Each row of a before or after table is a point. The points were changed in one or more steps. Then noise was added and the rows were shuffled. The steps act on columns, c1 being the first. Write out the steps. A step turns or swaps two columns, mirrors them in a line or flattens them onto one, adds a multiple of one to another, or multiplies or shifts one. Angles are multiples of 10 degrees, from the lower column toward the higher: turns from -170 to 170, lines from 10 to 170 but not 90. Use the fewest steps. Two steps may share a column if one is a turn and the other turns, adds or multiplies; they go together, in the order done. Otherwise the lowest column goes first.

Before (12 x 2):
[[ 0.09  0.46]
 [-0.48  0.01]
 [ 0.21  0.22]
 [ 0.31  0.36]
 [-0.26 -0.39]
 [ 0.44 -0.15]
 [-0.50  0.16]
 [ 0.26 -0.30]
 [ 0.12 -0.29]
 [ 0.07 -0.28]
 [ 0.34  0.52]
 [-0.21 -0.04]]
After (12 x 2):
[[ 0.31 -0.10]
 [ 0.44 -0.81]
 [ 0.12 -0.46]
 [ 0.24 -0.69]
 [ 0.07 -0.41]
 [-0.49  0.91]
 [ 0.08  0.32]
 [ 0.21 -0.10]
 [ 0.33  0.00]
 [-0.48  0.73]
 [-0.27 -0.01]
 [-0.20  0.27]]
Steps: add -1.5 times c1 to c2

Before (12 x 8):
[[-0.30  0.08  0.17  0.53  0.17  0.43 -0.26 -0.11]
 [ 0.24 -0.09 -0.23 -0.04  0.37 -0.44 -0.16 -0.74]
 [ 0.28 -0.18 -0.47  0.61  0.03  0.30  0.10  0.38]
 [ 0.14 -0.18  0.13  0.21 -0.17  0.40  0.49  0.08]
 [ 0.44 -0.14 -0.75 -0.13 -0.52  0.09  0.41  0.31]
 [-0.09  0.43 -0.63 -0.35 -0.34 -0.17  0.59  0.04]
 [ 0.34  0.32 -0.70  0.68  0.12  0.14  0.46 -0.73]
 [ 0.49  0.25 -0.77 -0.25 -0.44  0.01  0.03  0.06]
 [ 0.43  0.06 -0.36 -0.03  0.22  0.29  0.02  0.10]
 [-0.16  0.48 -0.52 -0.36 -0.48 -0.49 -0.12 -0.66]
 [-0.34 -0.06  0.16 -0.27  0.35 -0.68 -0.44 -0.41]
 [-0.45 -0.47 -0.29 -0.18  0.13  0.39  0.26 -0.05]]
After (12 x 8):
[[-0.02 -0.16  0.25 -0.71  0.03 -0.05  0.42  0.42]
 [ 0.09  0.26  0.69 -0.78  0.10  0.03  0.52 -0.74]
 [-0.23 -0.13  0.42 -0.40 -0.18 -0.26 -0.31  0.04]
 [ 0.27 -0.13  0.57 -0.02 -0.52 -0.36  0.58  0.27]
 [ 0.29  0.25  0.28 -0.02 -0.45 -0.49  0.69  0.07]
 [ 0.10  0.44  0.77  0.38 -0.35 -0.04  0.40  0.00]
 [ 0.25 -0.03 -0.46  0.54  0.36  0.51 -0.01 -0.39]
 [-0.54 -0.44  0.31  0.21  0.15  0.02  0.15 -0.05]
 [ 0.26  0.51  0.06  0.53 -0.47  0.21  0.49 -0.64]
 [ 0.53 -0.12 -0.07  0.11  0.37  0.07  0.28 -0.77]
 [-0.48  0.08 -0.33 -0.50  0.18  0.24 -0.06 -0.09]
 [ 0.03  0.07  0.14 -0.22  0.27 -0.44  0.34  0.10]]
Steps: turn c1 and c6 by 50 degrees; turn c4 and c6 by 150 degrees; turn c3 and c7 by -110 degrees

Before (12 x 12):
[[-0.45  0.24 -0.16  0.34 -0.31  0.70 -0.24 -0.56  0.31 -0.27  0.36  0.61]
 [-0.50  0.06  0.37 -0.52  0.42  0.16  0.55 -0.14  0.16 -0.19  0.05 -0.23]
 [-0.30  0.48  0.26 -0.04  0.04 -0.33 -0.12 -0.11 -0.61 -0.18  0.13 -0.10]
 [ 0.14 -0.24  0.07 -0.43 -0.35 -0.16  0.16  0.14 -0.65 -0.01 -0.11 -0.18]
 [-0.34 -0.27  0.54  0.46  0.40  0.21  0.09 -0.17  0.27 -0.14  0.11  0.30]
 [-0.12 -0.10  0.01  0.21  0.42  0.22 -0.42 -0.29  0.02  0.10 -0.53  0.47]
 [ 0.34  0.08  0.41  0.48 -0.05 -0.32  0.05 -0.81  0.36 -0.08 -0.57  0.47]
 [-0.07 -0.32 -0.17  0.13 -0.11  0.35  0.10 -0.63 -0.22 -0.01  0.16 -0.03]
 [-0.26  0.49 -0.47  0.26 -0.28 -0.03  0.37  0.03  0.15 -0.20 -0.17 -0.41]
 [-0.28  0.20  0.39 -0.35  0.37  0.15  0.18 -0.08 -0.16  0.64 -0.13  0.15]
 [-0.25  0.42 -0.32  0.50 -0.50  0.70  0.30 -0.42 -0.41 -0.32 -0.53  0.22]
 [ 0.38 -0.30 -0.28 -0.03 -0.09 -0.34  0.40 -0.41 -0.67  0.18 -0.53  0.55]]
After (12 x 12):
[[-0.07 -0.36  0.10  0.16 -0.11  0.35  0.08 -0.60 -0.22  0.00 -0.52 -0.01]
 [ 0.37 -0.30  0.44 -0.03 -0.09 -0.32  0.44 -0.45 -0.66 -0.01  0.98  0.51]
 [-0.12 -0.12  0.16  0.23  0.42  0.20 -0.43 -0.26  0.05  0.02  1.28  0.45]
 [-0.45  0.25  0.08  0.33 -0.32  0.70 -0.23 -0.54  0.32 -0.03 -0.98  0.59]
 [ 0.14 -0.26 -0.05 -0.43 -0.37 -0.19  0.15  0.13 -0.65  0.00  0.34 -0.19]
 [-0.28  0.44  0.47  0.52 -0.46  0.64  0.32 -0.42 -0.45 -0.01  0.95  0.23]
 [-0.29  0.21 -0.28 -0.31  0.40  0.15  0.22 -0.09 -0.14  0.02  0.64  0.15]
 [ 0.32  0.08 -0.23  0.50 -0.03 -0.32  0.07 -0.83  0.37 -0.02  1.72  0.48]
 [-0.29  0.49 -0.27 -0.04  0.02 -0.32 -0.19 -0.13 -0.60  0.02 -0.08 -0.12]
 [-0.29 -0.28 -0.49  0.44  0.41  0.20  0.11 -0.16  0.28  0.04  0.20  0.30]
 [-0.22  0.50  0.49  0.26 -0.26 -0.02  0.39  0.05  0.13  0.00  0.00 -0.41]
 [-0.53  0.06 -0.36 -0.49  0.42  0.17  0.57 -0.16  0.20  0.03  0.22 -0.23]]
Steps: turn c3 and c11 by 160 degrees; multiply c11 by 2.5; multiply c10 by 0

Before (9 x 24):
[[ 0.29 -0.40 -0.14  0.05 -0.51 -0.14 -0.14  0.01  0.41 -0.16 -0.23  0.05
  -0.05  0.24  0.59 -0.02  0.51 -0.10 -0.63  0.24 -0.05 -0.38 -0.30 -0.13]
 [-0.46  0.11  0.36 -0.10  0.04  0.20  0.59 -0.07 -0.05  0.05  0.07  0.04
   0.33  0.22  0.12 -0.06 -0.42  0.44 -0.50  0.23  0.27 -0.53 -0.73 -0.56]
 [ 0.22 -0.46  0.01  0.19  0.69 -0.13  0.45  0.58  0.24 -0.07  0.39 -0.30
   0.20  0.12  0.44 -0.04 -0.20  0.47  0.20 -0.18 -0.10  0.32  0.39  0.42]
 [ 0.42 -0.01 -0.51 -0.50  0.63  0.44 -0.12 -0.04 -0.22 -0.69 -0.22 -0.53
  -0.09  0.48 -0.23 -0.15 -0.05  0.04 -0.34 -0.30  0.32  0.55  0.37  0.17]
 [-0.29 -0.70 -0.24  0.28 -0.04 -0.53  0.32 -0.06 -0.45 -0.78  0.50 -0.21
   0.46 -0.49  0.45 -0.10  0.11 -0.12 -0.51 -0.03  0.07  0.62  0.23 -0.36]
 [-0.71  0.15  0.36 -0.34  0.21  0.04  0.04 -0.52  0.47  0.15 -0.33 -0.60
   0.49 -0.56 -0.25 -0.07  0.07 -0.06 -0.40 -0.58 -0.69 -0.30  0.18 -0.36]
 [-0.64  0.45 -0.43  0.16  0.54  0.29 -0.08  0.54  0.14 -0.14  0.48 -0.16
  -0.25  0.29  0.48 -0.19 -0.48  0.20 -0.60 -0.77 -0.57  0.22 -0.29 -0.14]
 [ 0.03 -0.53  0.40  0.12 -0.49 -0.04 -0.31  0.48 -0.27  0.10  0.30 -0.27
   0.17 -0.65 -0.09  0.43  0.08 -0.13  0.24  0.41 -0.16  0.67 -0.25 -0.11]
 [-0.44 -0.59  0.13 -0.81 -0.28 -0.29  0.03  0.38  0.45 -0.74 -0.22 -0.21
   0.35  0.17  0.34 -0.01 -0.56  0.43  0.20 -0.23 -0.65 -0.47  0.04  0.11]]
After (9 x 24):
[[ 0.29  0.37 -0.16 -0.03 -0.52 -0.34 -0.13 -0.02 -0.41 -0.18 -0.25  0.14
   0.62 -0.22  0.60  0.11  0.54 -0.09  0.16  0.25 -0.08 -0.35 -0.29  0.11]
 [ 0.22  0.21  0.02 -0.09  0.72 -0.32  0.46  0.59 -0.19 -0.06  0.37  0.52
  -0.27 -0.15  0.43 -0.24 -0.21  0.49  0.10 -0.18 -0.10  0.33  0.37 -0.46]
 [ 0.03  0.31  0.44 -0.13 -0.50 -0.22 -0.29  0.47  0.71  0.10  0.31  0.48
  -0.25 -0.10 -0.06  0.56  0.07 -0.15  0.09  0.43 -0.18  0.70 -0.22  0.08]
 [-0.60 -0.51 -0.45 -0.18  0.52  0.06 -0.10  0.56 -0.32 -0.16  0.50 -0.09
   0.63  0.00  0.46 -0.35 -0.45  0.19 -0.03 -0.80 -0.56  0.23 -0.30  0.10]
 [-0.72 -0.42  0.37  0.30  0.23 -0.17  0.04 -0.49  0.25  0.14 -0.31  0.46
   0.23 -0.68 -0.28 -0.13  0.04 -0.07  0.60 -0.57 -0.69 -0.30  0.19  0.40]
 [-0.45  0.40  0.15  0.82 -0.32 -0.44  0.03  0.40 -0.40 -0.75 -0.25  0.48
  -0.32 -0.31  0.38  0.08 -0.60  0.44  0.27 -0.24 -0.63 -0.42  0.05  0.01]
 [ 0.42 -0.30 -0.49  0.53  0.61  0.26 -0.08 -0.04 -0.29 -0.69 -0.23  0.43
   0.37  0.44 -0.24 -0.35 -0.04  0.00  0.07 -0.29  0.31  0.56  0.36 -0.04]
 [-0.28  0.53 -0.26 -0.32 -0.07 -0.76  0.36 -0.07  0.66 -0.77  0.49  0.54
   0.31  0.18  0.46 -0.09  0.11 -0.09  0.61 -0.05  0.06  0.62  0.25  0.32]
 [-0.47 -0.07  0.34 -0.01  0.01 -0.02  0.58 -0.09 -0.18  0.04  0.10 -0.09
   0.34  0.14  0.14 -0.07 -0.43  0.41  0.49  0.24  0.26 -0.55 -0.75  0.56]]
Steps: turn c2 and c12 by -150 degrees; turn c4 and c24 by -170 degrees; add -0.3 times c5 to c16; shift c6 by -0.20; mirror c9 and c14 in the line at 120 degrees; turn c13 and c19 by 110 degrees
